Each row of a before or after table is a point. The points were changed in one or more steps. Then noise was added and the rows were shuffled. The steps act on columns, c1 being the first. Write out the steps. A step turns or swaps two columns, mirrors them in a line or flattens them onto one, adds a multiple of one to another, or multiplies or shifts one. Angles are multiples of 10 degrees, from the lower column toward the higher: turns from -170 to 170, lines from 10 to 170 but not 90. Use the fewest steps. Two steps may share a column if one is a turn and the other turns, adds or multiplies; they go together, in the order done. Otherwise the lowest column goes first.

Before (14 x 3)
[[-39 -30  -8]
 [  6 -26 -17]
 [-20 -29 -23]
 [  8   1 -18]
 [ 18  32 -24]
 [  8 -15 -26]
 [ 17 -25  15]
 [ 20  31  -7]
 [  7  77  -9]
 [  7 -28 -30]
 [-68 -13  -4]
 [-23   7 -17]
 [ 11  -5  10]
 [-10  10 -29]]
After (14 x 3)
[[  1  50   5]
 [ -2 -16 -17]
 [ -2  25  63]
 [  1  59  31]
 [ -1  77  26]
 [ -1  16  -3]
 [ -2  48  55]
 [ -2  35 -10]
 [ -1  62  15]
 [ -3  33  27]
 [  0 -14 -43]
 [  1 -32  76]
 [ -4  28  32]
 [  0  -6  37]]
Steps: multiply c1 by 0; multiply c3 by 2.5; turn c2 and c3 by 130 degrees

Before (11 x 8)
[[-21 -31 -12 -23 -14  -9  29  45]
 [  3 -12 -16   0 -56  -3  32  26]
 [-16  42 -15 -25  43 -52 -19 -45]
 [ -4 -29  19   3 -43 -48 -29  21]
 [-18  25  46  26 -13 -21 -18  26]
 [-39 -24  -4  25  -9 -55  -9  28]
 [  7 -24  17 -15  48 -23   8  16]
 [-12 -12  93  12 -12 -10  31   9]
 [-26  11 -15 -31  -4 -25  -6  -5]
 [ -8  34 -16  -2   7 -12  24 -26]
 [-72  -9  -3  68  11  71   2  -5]]
After (11 x 8)
[[-13 -25   4 -25   1  31 -15   1]
 [  3 -32  26 -21 -19 -26  43  17]
 [-23  20  32 -48 -37  -4  13  31]
 [ 13 -43  15 -52  48  26 -17 -41]
 [ -7  13 -33  -3 -46   0  -7  39]
 [-61 -41  -4  71  10 -69  -5  -7]
 [-17   0 -15 -11 -12 -11  97   9]
 [-35  11 -30 -10 -31  23  -6  26]
 [-11  23  -4 -23  20  15  17 -17]
 [-46  -6   8 -53 -20 -25  -6  16]
 [ 16 -30 -26 -12  16   3 -14 -16]]
Steps: mirror c1 and c2 in the line at 20 degrees; turn c3 and c7 by 80 degrees; turn c4 and c6 by -90 degrees; flatten c5 and c8 onto the line at 140 degrees

Before (11 x 12)
[[-22  20  40  -1  -8  46  18  35  48  22  -5  15]
 [  4   8  37   6  34  39 -14  43 -22   7 -18 -10]
 [ 31  17 -24 -12  30 -22 -13   4 -13 -34  46  14]
 [ -8   9  16  52 -14  23 -10  16  22   3  -8  31]
 [ 24 -24 -35  -8  59  -2  20 -19  -5 -28  13  26]
 [-22 -27   2   9  -5 -12  25 -31  31  29  -8 -34]
 [ 28 -23  -7  -3  -2  32  11   5  44  26  35 -34]
 [-30   6 -37   5  33  10 -44 -12 -11 -30  48 -22]
 [-20 -21  41  -4  20  27 -21   7   2   2  38 -15]
 [ 46 -12 -29   1  39 -27 -25  37  27  28   0  33]
 [-27   2  -9  36  -8  -6  -1  44  -1  38  20  21]]
After (11 x 12)
[[-27   1 -35 -34   8  -1  40   4 -18  -6 119 -15]
 [ 47  10 -31  25  -5 -14  35   8  35   4   4  23]
 [  8  24  32   2 -52  47  32  12 -23   8 -51  -3]
 [-24  17 -11  33  15 -15  -3   8   8  38  46  23]
 [-19 -36   6  28   0 -25 -18 -22  22  18 -21 -34]
 [ 29 -22 -34 -25 -37   5  -6 -16   8 -11  33  24]
 [ 33  18 -20 -33  -7 -11  16  10 -14 -16 121  18]
 [-23  -9  42   2 -38  20  34 -11  -2  -8  94 -13]
 [-20  32  43  19 -27  45  -9  22  50   2 -13  -3]
 [ 26 -16  -5  27   3  40 -11  -5  28   3  90 -49]
 [ -6  11  12 -11   7  20   8   5  33  54 -17  28]]
Steps: add 0.3 times c1 to c6; flatten c2 and c8 onto the line at 30 degrees; add 0.7 times c3 to c5; turn c5 and c7 by 160 degrees; mirror c4 and c10 in the line at 50 degrees; turn c9 and c12 by -20 degrees; multiply c11 by 2.5

Before (10 x 20)
[[ -8  36  19  16  20   4   4  54  13  56  30 -14  41  -2  10 -24  -5 -17
   61  25]
 [-11  26  28 -25  24 -16  15 -10  12 -46  11 -61  11  -6 -15  -6 -14  24
  -16  35]
 [-51  29 -14  14  23   6   3  19  40  49  10 -35  26 -34  19 -17  -4  -6
   22  31]
 [-18  -8  33 -50  24 -15  37 -24 -25 -29 -31  -8  32  24  -1  -4 -44 -11
  -40  41]
 [-18 -25  54   4  14  15   4 -41 -24 -15  -5 -21 -10  31  23  19   2 -12
  -29  29]
 [  2   4  -5 -21  30  -6  41   0  -8   0 -18 -38  15  21  18  21  -7  -6
   28  21]
 [-42  35  -4  14  24  -5  -2  41  57  62  31 -40  23  18 -25   2   9 -17
   32  45]
 [-10   9  36 -49  23 -26  -5 -13 -27  -1 -31 -38 -25  15  -1 -22  -6   1
  -23  40]
 [-16  37 -34  19  -3 -14   6  40  10  53  32  10  36   2  -4  -6  27  14
   49  32]
 [ 34 -91 -11 -21  26 -49 -46  19  41 -31  67 -36 -40  -6 -13 -30  32   7
    7  15]]
After (10 x 20)
[[  4 -54 -33  20  20   6 -11  56  15  27  24 -14 -19  -1  10 -25  -4  46
   41  27]
 [ 17 101 -29 -20  29 -64  56  16  37 -12  69 -36  -8  -5 -22 -34  30 -11
  -21  18]
 [ 11  -2  50 -52  20 -35   1  -9 -28  12 -32 -34  27  16   3 -17 -10  33
  -41  44]
 [ 46 -40 -44  14  26  -9 -34  35  55  31  28 -44  -4  18 -27   4  10  45
    7  39]
 [ 51 -40 -35   9  25  13 -39  22  41  20  11 -32 -12 -32  19 -13 -10  31
    1  34]
 [-48  -8  -6 -22  34 -10 -22  -1  -9  14 -20 -38  -9  16  17  27  -8   5
   -4  23]
 [  9 -51 -72  19  -4 -16 -19  40  12   3  32  13 -14   1  -3   1  26  43
   55  28]
 [ 16  25  97  -4   9  21 -14 -40 -27   4   1 -22  -2  29  27  18   4 -24
  -45  28]
 [-29 -13  61 -47  15 -18 -35 -22 -27  11 -27  -8 -34  23   2   1 -47  -5
  -62  41]
 [-10 -29  40 -27  21 -17 -17 -12   6 -33  14 -60   1 -10 -10  -4 -15 -16
  -42  33]]
Steps: turn c1 and c7 by 130 degrees; multiply c1 by 1.6; turn c2 and c13 by 150 degrees; add -1 times c8 to c3; add -0.7 times c4 to c10; turn c10 and c18 by 70 degrees; add -1 times c5 to c19; multiply c6 by 1.3
